Each row is a point. Each table stands for the endless flat space through its points: a line for two points, a plane for three, and so on. The two share one point or none. Which?

First (2 x 4):
[[-30 -23 -36 -22]
 [-10  -7 -28 -14]]
Second:
[[-21  -8 -26  -2]
 [-30 -14 -62 -26]
 [-29 -13 -57 -19]]
They share: no point

First:
[[-14 -27   7  -3  18 -22]
 [-10  -3 -17  21 -10   6]]
Second:
[[ 11 -42  -2  21   2 -12]
 [-16 -42 -23   9  17 -36]
 [-26  14  27 -15  11   4]]
They share: [-13 -21   1   3  11 -15]

First (2 x 8):
[[-21 -24  -6  21  14 -22 -34  36]
 [-24 -21  18  24   2 -28 -13  21]]
Second, 3 rows:
[[-41 -43 -32  18  23 -52 -18  33]
 [ -7  -4  16  18   9  -2 -30  36]
 [-23 -14   4  18   9 -18 -30  42]]
They share: no point

First, 2 rows:
[[ 14  15  -3  30  -1 -16  -2 -10]
 [ 17  27   3  24 -19 -16  13 -19]]
Second (2 x 8):
[[ 21  13 -20  45  13 -15  12 -28]
 [ 19  13  -6  31   1 -19  10 -14]]
They share: no point

First:
[[ 27  19 -20 -25  32 -14 -16 -10  -9]
 [ 37  23 -32 -15  20 -18  -8  -8 -23]]
Second:
[[ 30  17 -26 -13  21 -13 -17  -3 -10]
 [ 38  33 -26 -41  41 -25   3 -27 -34]]
They share: [ 32  21 -26 -20  26 -16 -12  -9 -16]

First, 3 rows:
[[-60 -33  -5  63  13  -4  11 -33  23   9  33]
 [-30 -38 -25  18  53   1  -4 -48  48 -11  23]
 [-50 -17   1  53   1 -16   5 -17  21  17  19]]
Second, 2 rows:
[[-45 -19  -6  40  13 -20 -16 -27  46  13  24]
 [-39 -15  -5  35  12 -20 -10 -21  38  13  16]]
They share: [-33 -11  -4  30  11 -20  -4 -15  30  13   8]

First (2 x 12):
[[ 29  36  30  -5  23  51   9  33   3   5 -47  14]
 [ 25  24  32  11  27  37  23  23   5   1 -35  22]]
Second (2 x 12):
[[ 26  19  39  12  21  27  29  14  -3   0 -25  32]
 [ 29  20  45   5  13  24  28  10 -12   1 -21  38]]
They share: [ 23  18  33  19  29  30  30  18   6  -1 -29  26]

First, 2 rows:
[[-52  -5  16   0 -48  27  34  51  22 -24 -13  -6   2  -5]
 [ -7 -40  41  20 -18 -13  14  21 -18 -34 -13 -26 -13  15]]
Second:
[[-57 -53  36  12 -52  17  11  43 -11 -35 -10 -44  -5   5]
 [-25 -37   6  34 -32   1  23  47  11 -27 -30 -28  -7  19]
 [ 15   7  25  11 -14 -11  37  21   4 -27  -8  16  -2  16]
 [-21 -36  -1  40 -24  -3  24  49  18 -24 -39 -28 -11  19]]
They share: [-25 -26  31  12 -30   3  22  33  -2 -30 -13 -18  -7   7]

First:
[[-42   6 -31  41 -24   0   2  25  -1  18  -7 -44  15 -13  23 -18  18   2]
 [ -5  12 -15  34 -15 -12 -42  29  23  22 -21   3  -4  12 -27  15  18 -33]
 [  1 -21  12   0 -23  47 -16  -2  40  31  -7 -21  13 -31  -2  -9  52 -27]
 [-17   0 -32  23 -24 -20 -30  27   4  30  -6  -9  19   9 -17   9  32 -22]]
Second, 3 rows:
[[-30 -29 -33   5 -16  19  -5  11   2  32   5 -52  -4 -41 -19 -21  38   2]
 [ -5   7 -16  38  -8  -6 -28  33  20   9  -9 -23  21 -13  -1  -6  16 -17]
 [ 11  23 -10  54   0 -22 -42  47  28  -5 -13 -11  37  -3   5   0   4 -25]]
They share: [-20   3 -14  31 -20   9 -16  20  18  21 -13 -24   6 -10   2  -6  24 -16]

First:
[[-28 -27  10  -7  33   9  19  35 -32 -37 -13 -27 -26  49   8 -29 -45 -38
   26  12]
 [  4 -11  36   8  17 -12   7  29 -33 -28 -40 -14 -30  29   5  -2 -18 -12
   16  15]
 [ -8  -3  35 -16  16  -5  -6  47 -51 -48 -43 -39 -32  47   7 -13 -22 -13
    4  20]]
Second:
[[-10 -29  15  14   8  -5  14  27 -41 -30 -27   3 -30  29  17   5 -34 -35
   34  20]
 [ 10  -9  43  14  36 -13  18  19  -9 -14 -35 -17 -26  25  -7 -15 -14  -3
   14   4]]
They share: [  0 -19  29  14  22  -9  16  23 -25 -22 -31  -7 -28  27   5  -5 -24 -19
  24  12]

First (4 x 24):
[[-36  37  30  -8 -18  49  29  17   3  50   3 -37  18 -36 -14 -11  21  15
   12  -7  22 -28  18  37]
 [  2  -5   8  15 -42   1  11 -24 -12  22   5 -21  -5 -11 -40  21 -19  -2
  -32 -13  18 -21  33  -4]
 [-12  35   4  29 -28  17  15   6 -20  30  13 -21  13 -25 -28  -5   3 -14
    8  15  16 -19  25  20]
 [  6  19  36  13 -18 -31  51  14 -34  10  33  -9  33 -29 -32  21   9  12
  -20   7  46  -3  23  -6]]
Second (4 x 24):
[[ 17   3  -2  20 -51  11  56  30 -47  40 -18 -54  20 -38  24 -15 -25   0
   -3  26   7 -62  45  28]
 [ 16  26  28  33 -33  37   3 -14 -37  57  17 -23  38 -54 -25  -9 -27   9
    7 -12  38  -8  40  16]
 [-10  50  15  11 -34  47 -15 -30 -10  31  35 -20  12 -28 -38  17 -11  22
   27 -23  50   5  22  12]
 [-18  14  35   5 -11  15   9 -13  13  24  10   9   1 -25 -67   5  10  -8
  -15   6  27  14   0   2]]
They share: no point

First (2 x 24):
[[-35 -10  15  10  -9  -8 -20  22  37   7  35 -10 -28  12 -30   9 -34  14
   13  14  33   2  32  13]
 [-39 -12   6  10  -3  -2 -26  24  43  10  38 -10 -32  12 -37   7 -42  11
    4  14  37   7  40  20]]
Second (2 x 24):
[[-10 -16  29   7 -25   1 -25   8  12  11  36  -3 -32  11 -25  25 -29  24
   17  30  18   7  36  10]
 [ -2 -23  34   8 -28  10 -33   1   4  17  39   2 -37   9 -24  29 -32  31
   15  39  10  10  42  14]]
They share: no point

First, 6 rows:
[[  3  -2   9 -19 -13 -15  17  -4  36 -23   6 -14  11  15  44  54  26 -22
   18 -34 -28   9 -21   5]
 [  4 -18  44  -2 -14  10  23  -2   7 -13 -25 -34   1  30  20  42   7  25
  -23 -41 -16  53   9  11]
 [ -3  14  28  54  31  38   6 -26   5 -13 -34 -43 -24  -4   8 -15  -6  24
  -35 -58 -27  64 -27  -5]
 [ -4 -20  27 -28  22   9  12  -5   4  23 -29 -19 -49  39 -39  14 -15  11
  -67 -21 -53  66 -21  21]
 [ 39  -2  70  15 -24 -32 -12 -40  30 -25 -59 -37 -29  17   6  28   7 -15
  -71 -34   4  69   9  33]
 [-38 -16  -2  34  48  76  33   2  -5   3   1 -40  -9   8  22  -2  -3  55
   11 -67 -54  41 -35 -29]]
Second (5 x 24):
[[  1  12 -19  11   6   7  -9 -40  51   6  -2 -22  -1  -5  31  16  24   4
  -24 -53 -31  15 -18 -15]
 [ 30   3  10  29 -27 -34  15 -13  19  20  17  18 -41  15   6  18   6   2
  -67 -53 -25 -11 -51   4]
 [ 16   6 -12   6  14 -19 -14 -58  38 -23   2 -41  11   9   1  22  30 -18
  -29 -21 -56  24  15   6]
 [-25  18  19 -39  38   7 -11   8  13 -34 -50 -24  -9  19  17  38   0 -52
   14 -21 -29  65  -6  17]
 [  2  22   7  15  20 -32 -20   6 -13  -8 -23  21 -49  24  -3  21 -10 -50
  -51 -45 -24  12 -21  11]]
They share: [  6   5  17 -12   1 -11   9 -11  26 -11 -12 -16 -13  16  12  31  10 -18
 -19 -29 -33  33 -25  13]

First:
[[ 15 -17 -33  20  -3  27   4 -15 -15  17 -17  -4 -26  -3 -23 -24 -13 -34
  -28  32  12 -16 -18  39]
 [ -5 -13 -13   0   5  19 -20 -39 -23  13  -9 -40 -38 -35 -43  -4 -17 -10
    4  36  28 -48  14   3]]
Second (3 x 24):
[[ 25 -28 -48   5  13  48  14 -52 -34  34  18   9 -30   0  -6 -28  10 -13
  -43   8  16 -43 -24  26]
 [ -4 -40 -28  27  -5  35   6 -23 -47   4  -9  -1 -11 -17 -24  -9  -6 -10
  -14  35   8 -26 -38  30]
 [-15 -40 -18  35 -13  26   0  -8 -46  -8 -24  -9  -6 -24 -34  -2 -16 -13
   -1  48   6 -17 -38  32]]
They share: [ 10 -16 -28  15  -1  25  -2 -21 -17  16 -15 -13 -29 -11 -28 -19 -14 -28
 -20  33  16 -24 -10  30]

First, 2 rows:
[[ 21 -13 -25  31 -14   3 -33  27  28  -1  -7 -21 -37   9  -8 -49   0  31
   15  -8  15  -6   1   6]
 [ 25 -10 -28  31 -20  -5 -26  27  19   6  -7 -18 -30  15  -8 -41   8  32
   12  -8  10  -3   9  11]]
Second:
[[ 30 -16 -24  37 -29 -13 -20  29   1   8 -11 -18 -32  17   0 -37   8  24
   17 -11   1  -7  18  19]
 [ 31 -25 -17  43 -32 -13 -21  31  -8   3 -15 -21 -41  13   8 -41   0  15
   25 -14  -3 -14  19  22]]
They share: [ 29  -7 -31  31 -26 -13 -19  27  10  13  -7 -15 -23  21  -8 -33  16  33
   9  -8   5   0  17  16]

First, 3 rows:
[[  5  11  24   4   5 -28  27 -14  -1 -33 -23  -6  11  -8  33 -32 -35  -1
  -35 -34  -9  -7 -27 -20]
 [ -2  32  15   3  -7 -43  33  -5  13 -35 -30 -10  18  -6  38 -45 -57   7
  -37 -48   2 -32 -26 -30]
 [ 19 -16  39  10  24  -9  19 -31 -22 -33  -8   4   5  -7  23 -12  -4 -15
  -36 -14 -25  27 -25  -6]]
Second, 3 rows:
[[ 28  20  21  -6  11 -14  23   9 -26   9 -10   9  14   4  43  -6 -20  -3
  -10 -25 -29   1 -23 -20]
 [  2  12  13  -3   3  -7  12  -3 -32 -24  -9  10   1   9  35   4 -14  15
  -18 -38 -26 -17 -28 -32]
 [ -6   4  14   0   4  -9  13 -12 -26 -33 -14   5   0   2  30  -4 -14  12
  -23 -39 -23 -11 -30 -26]]
They share: no point
